Rows are points. To make a cloud, some directions were put in groups of two or more. Within a group, all points are equally far from the middle, so they leave a hole (a ring in 2 directions, a hollow ball in 3). The other directions are filled evenly. Then the cloud was stretched, turned, moved and blurred a little. Count the holes, and give their numbers of directions, smallest first.
In the rows, zero is written as 128.

Cloud, 13 rows:
[[ 71 140]
 [123  81]
 [132 170]
 [144  90]
 [108 173]
 [160 135]
 [122 173]
 [141 165]
 [151 155]
 [151  96]
 [121 173]
 [108 173]
 [109 174]]
Holes: 1 (2)

Cloud:
[[ 94 101 129]
 [ 92 116 127]
 [ 94 129 179]
 [167 149 157]
 [157 156 164]
 [116 144 190]
 [159 151 136]
 [ 86 108 161]
 [128 119 201]
 [120  98 196]
 [111  85 124]
 [158 155 143]
 [154 135 192]
 [ 99 138 179]
 [120  84 185]
 [165 144 176]
 [170 120 128]
 [152  82 132]
 [119 161 162]
 [147 150 123]
 [148 150 123]]
Holes: 1 (3)

Cloud, 32 rows:
[[106  71 147 154]
 [142  66 128 143]
 [155 100 146 164]
 [ 84 163 132 108]
 [168 127 172 137]
 [ 85  96  97 139]
 [175 134 121 101]
 [138  94 153 166]
 [170 124 137  90]
 [176 122 100 121]
 [132 108  76 153]
 [154  84 124 151]
 [177 129 160 135]
 [158  67 138 137]
 [118 211 110 130]
 [170 119 164  91]
 [180 154 134 120]
 [148 137  85  95]
 [ 99 188 124 121]
 [ 61  98 150 122]
 [171 120  87 141]
 [130 134 159 167]
 [108 113 151 168]
 [168 155  87 108]
 [113  75 100 120]
 [ 75  89 143 144]
 [ 63 127 115 132]
 [131 192 138 137]
 [110  95  92  95]
 [165 124 176 139]
 [186 147 104 151]
 [143 117 145  68]]
Holes: 1 (3)

Cloud, 26 rows:
[[216 117 130 146]
 [ 96 120 112 105]
 [138 102 107 109]
 [146 121 130 171]
 [130 103 150 116]
 [124 173 109 153]
 [117 164 137 157]
 [157  87 171 124]
 [139  92 133 156]
 [ 93 141 102 103]
 [197 138 109 184]
 [194 105 109 200]
 [163  87 116 131]
 [ 96 143 159  90]
 [160  88 147 195]
 [146 129 121  88]
 [163 107  77 103]
 [172 180 131 114]
 [119 125 116 138]
 [187 128 167 133]
 [109 100 160 109]
 [176  89 183 139]
 [205 168 119 137]
 [ 92 104 141 104]
 [137 127 140 102]
 [149  81  99 138]]
Holes: 0

Cloud, 50 rows:
[[102 139 137 120 147 163]
 [123 153  91 172 152 126]
 [ 99 124  61 132 107 149]
 [ 86 113 156  73 132 126]
 [124 106 139 134 119  53]
 [ 95  99 145 105 113 167]
 [ 66  94 149 116 118  66]
 [166  99 113 124 175 130]
 [159 102  52 137 147 125]
 [ 88 121 126  66  99  95]
 [ 84  74 129 142 165 103]
 [108  79  98  71 147 135]
 [172 106  59  97 120 167]
 [128  57 155 124 141 109]
 [101 132 105 191 129 115]
 [106 103 114 135 152  62]
 [ 84 125  90 121  90 149]
 [116 124 123 126  85 173]
 [128 110 169  78 105  92]
 [187 126 115 102 150 115]
 [ 92  64 158 149 136 117]
 [139 161 154 154 136 116]
 [164 115  90 143  73 163]
 [ 93  98 160 155 164 127]
 [121 138 126 125  63 103]
 [163  75  62 136 127 135]
 [113 145 108 174 155 145]
 [ 99 113  85 142  74 115]
 [180  80  80 123 143 144]
 [ 90  87 146 144 135 159]
 [107 132 179 151 142 122]
 [121  92 162 144 148  72]
 [ 72  82  96 110 152 108]
 [ 79  79 118 166 143 129]
 [133 133 128  73 103 161]
 [107 116 161 178 103  94]
 [182 100  89 120 125  87]
 [143 123 133 116  87 175]
 [113 115 188 115 115  88]
 [127 108 105 133  84 179]
 [143  83 132 126  82 164]
 [178  72 119 110  94 117]
 [ 96 106 156 110 158 147]
 [147 140  99  93  67 132]
 [ 85  73  99  83 143 120]
 [ 91  89 162 117 168 103]
 [109 140  95 178 152 134]
 [128  72  97 162 159 122]
 [188 161  99 140 114 129]
 [138 106  99 119  60 152]]
Holes: 1 (6)

Cloud, 88 rows:
[[ 99  58 122 152  98 116 128 168]
 [129  89  80  96  87  97 114 145]
 [ 98  81 116 154  79 102 130 115]
 [154  89 163 118 103  99 166 159]
 [113 117 158  93 128 108 102 120]
 [180  79 112 103 129 150 172 171]
 [ 86 137 136 148  67 107 147  88]
 [ 89 109  89 143  96 138 129 146]
 [109 152 202 139 124  99 108 133]
 [156  87 166 106 148 155  86 116]
 [ 97 120 191 152 140  97 139 114]
 [ 81 147 164  84  85 111 159 135]
 [138 111  85  98 116 151  87 148]
 [ 76 102 133 147 152  88 155 115]
 [103 114 104 106 124  83 182 154]
 [131 105 121 105 137 122  79 108]
 [ 89  91 128 153 103 136 106 174]
 [150 124 133  70  97 134 141 134]
 [122 127 118 139 135  77  74  76]
 [ 46 110 119 156 145  90 115 126]
 [109  64 203 126 112  66 157 157]
 [ 68 109 111 132 124 177 113 120]
 [131  89 126  97 111  76 170 167]
 [115  59 127 119  84  99  89 150]
 [162  87 157 108 159 186 105 145]
 [133 140 187 128 151 153 132 170]
 [135 107 180 104 160 115 141 109]
 [108 102 127 100 125 150 109  85]
 [114  90 108 136 167 181 149 129]
 [138  97 174 123 137  86 163 159]
 [139 138 138 156 164 162 173  98]
 [ 79  63 148 172 128 140 132 144]
 [ 82 126  52  98 145 127  95  98]
 [154  87 125  91 136 136  91 123]
 [101  71 157  82 140  88 121 165]
 [ 84 158 186 134 126 128 126 162]
 [ 77 131 178 157  85 115 160 136]
 [116 109 199 151 168 132 111  85]
 [ 90 113 176 129 105 157 168 181]
 [122  70 128 121 130 114  86  92]
 [118 110 132 155 129 125 148 158]
 [ 95 120 111 102  79 124 163 188]
 [ 94 125 112  84  69 106 136 149]
 [144 108  83  90 106 149 109 148]
 [ 67 116  90  73  97 110 107 134]
 [133 109 135 115 128 148  68 126]
 [ 47  95 126 148  73 126 149 109]
 [137 121 173 130 161 112 107 115]
 [100  98 145 149 105  58 146  90]
 [ 61  76 176 134  79 148 135 181]
 [ 83 112 211  89 143 128 130 164]
 [106  31 126 145 130 126  91 117]
 [ 75  88 121 105  69 122 105 163]
 [ 91 103 155 107 164 163 159 192]
 [ 89 127 100 138  76  44 120 101]
 [ 82 114 141 109 158 135 140 184]
 [110 124 112 160 141 107 174 108]
 [138 154 109  88 141 143  97  83]
 [ 79  95 125 139  78 115 148 163]
 [106  95 113 149 191 136 148 101]
 [107 142 180 130 138 151 155 167]
 [115 104 150 112 107 107  89  92]
 [147  90 143 125 168 163 137 181]
 [152  89 165 118 126  77  99 100]
 [109 129 104 118 134  74 132  87]
 [ 93 121 123 141  99 102 158 169]
 [105 112 117  69 138 163 114 124]
 [ 97  70 168 113 142 161  93 145]
 [ 93  86  81 114  97  97 100 100]
 [ 96 132 129 176 100  71 138 120]
 [150  65 135 155 103  88 145  86]
 [128 138 148  98 132 138  72 121]
 [116 117  90  96 107  72 154 129]
 [127  75 138 122  88 115 124 124]
 [150 122 134  97 151 152 101  77]
 [ 68 121 158 116  75  71 149 159]
 [126  57 151  60 118 135 139 162]
 [100  76 124 121  65  96 117 172]
 [134  80 154  85 121 100  92 144]
 [160 102  95 127 140 132 169 174]
 [135  70 148  91 109 136 189 161]
 [172  77 115  98 105  99 116 131]
 [ 60 141 170 132  86  98 168 100]
 [149 117 112  72  99 126 145 137]
 [180 121 208 106 150 106 128 126]
 [117 153 154 101 142 112 117 161]
 [ 73  93 108 129 118 101  55 131]
 [121  63 200 135 160 158  93 140]]
Holes: 1 (3)

Cloud:
[[175 148  74 105 136 158 155 119 199]
 [182  94  82  68  67 134 166 150 132]
 [172 116  82  77 118 134 145 108 162]
 [158  89 117 113 157 117 116  68 169]
 [109  90  98 131 104 129 153 198 112]
 [100  88 125 136 107 158 146  98  99]
 [106 168 159 140  95 165 143 162 146]
 [ 97 120 138 179  90  74 172 179 123]
 [115 121 172 142 123 153 159 146 141]
 [ 75 126 123 152 147 127 145 139 113]
 [ 90 152 133 173 188 163 116 124 167]
 [140 140 166 121  76 104 164 126 115]
 [129 135  82 134 109 117 147 158 184]
 [ 82 100 158 136  63 110 159 167 163]
 [109  93  99 109  82 109 142  99 124]
 [ 82 106 109 147 102 115 153 135  88]
 [148 102  98 161 156 115 169 180 148]
 [131 165 135  94  87 118 103  98  77]
 [110 124  89 140 106  91 152 171 172]
 [151 137 125  66 141 113 122 138 142]
 [136 124 152 182 135  96  97 116 100]
 [144  77 109 124 120  97 164 113 209]
 [136 135 152 181  64 168 139 151 135]
 [139 123  91 131  99  87 164 134 118]
 [ 95 126 127 105 159 121 175 145 125]
 [166 129  80 127  82 114 115 130 148]
 [133  86 140 113 157 148 138 152 132]
 [174 101 160 140 121  90 123  98 135]
 [106 155 128 159 174 141 101 149 121]
 [132 104 183 137 161 124 153 166 138]
 [137 126 125  72 109  99 140 126 112]
 [123 147 115 183 151 145  87 165 153]
 [ 94  86 137 117 162 127  90  85 180]
 [178 147  95 100 150  90 122 148 141]
 [159 120 165 133 164  99 123 171 201]
 [107 162 177 110  84 119 127 117 129]
 [147  78 126 142  74  99 194 188 157]
 [ 56  79 142 160  74 149 125 156 120]
 [145 158  89 102 102 130 124 129 141]
 [138 183 141 168 109 126 159 223 151]
 [158 180  98 114 119 130 119 102 138]
 [165 100 138 147 148 118 110 106 188]
 [175  96  84  85 125 149 109 114 192]
 [192 115 114 124 122 108 131 155 210]
 [ 85  83 141 139 160 109 115 134 101]
 [122 152 111 145 149 193 108 154 154]
 [144  87 161 139 110  99 115 155 191]
 [ 61 117 162 134 162 143  71 128 172]
 [ 74 130 193 203 150  69 121 171 102]
 [154 127 113  86  99 162  96  93 162]
 [118  83 105 163  93 116  76 139 109]
 [ 82 159 130 138 167 142 146 134 128]
 [130  61 167  76  94  99 156  77 133]
 [ 82 136 192 189 126 132 107 189 154]
 [128 132 170 122 108 121 184 131 112]
 [104 117 169 134 141 142 176 170 190]
 [141 108 115 141 121 172  90 118 113]
 [115 105 124 174  60  87 160 120 111]
 [122 171 120 173 172 134 140 157 129]
 [131  81 158 148  80 133  98 175 117]
 [109 118 139 173  77 100 160 115 132]
 [145 105 125 109  78 158  74 122 145]
 [170 119 134 154 132 131  96  91 171]
 [ 48 117 196 161 133 127 132 166 133]
 [161 191 169 128 155  72 128 140 138]
 [ 92 189 148 155 134  83 137 116 137]
 [160 139  99 121 120 153  74 115 159]
 [133  92 184 115  97 129 102  88 147]
 [140 163 144 176 141 126 160 210 159]
 [105 131  91 150 133 145 142 180 149]
 [145  93 160 139 109 136 123 172 112]
 [206 114 141 110 100 135 125 134 194]
 [117  75 152 130 128 168 143 139 151]
 [153 111 175 117 143 114 123 131 207]
 [ 65  94 153 140 119 158 142  87 113]
 [130  60 140 126  55 127 183 141 147]
 [144  94 129  83  99 118 110 138 143]
 [123 128 114 112  44 150 136 146 121]
 [ 87  71 138 122  54 132  74  92 134]
 [144 158  93 163 174 180 132 171 201]
 [ 68  88 163 148 148 162 101  81 125]
 [102 109 128 130 158  56 111 149 145]
 [133 112 150 124 101 135 175 161 111]
 [169 104 136  72  92 102 192 143 114]
 [136 132 123 119 146 165 148 146 114]
 [176 105 171 105 123 124 128 105 177]
 [123 140 158 161 152  78 193 164 120]
 [ 97 150 180 143 104  56 154 141 127]
 [135 107 150 133  54  73 173 156 109]
 [122 209  96 151 126 148 124 161 190]
 [122 109  90 106 135 100 161 138 182]
 [143 154 176 118 125  78 110 202 126]
 [154 121 145  81 169 113 116 152 122]
 [144 171 150 131  69 114 164 180  92]
 [143 134 179 104 122 101 127 134 162]
 [110 154 147 140 105 183 130 158 136]
 [119 145 167  83 114 138 133  83 149]
 [119 105 147 131 138 193 125 109 146]
 [142 127  99 172  94 104 170 202 150]
 [122 153 116 177 151 114 160 196 160]
 [145 109 135 154  98  82 194 140 108]
 [157 118 136 169 170 105 132 184 158]
 [ 89 156 213 188 157 123 102 140 137]
 [119 186 187 105 114  85 103 154  92]
 [115  85 144 201 130 145 100  97 158]
 [130 128 163 100 112 144  92 127 175]
 [101 105 165 138 141 185 116 113 148]
 [107 121 166  99 159 144  89 111 174]]
Holes: 2 (2, 2)
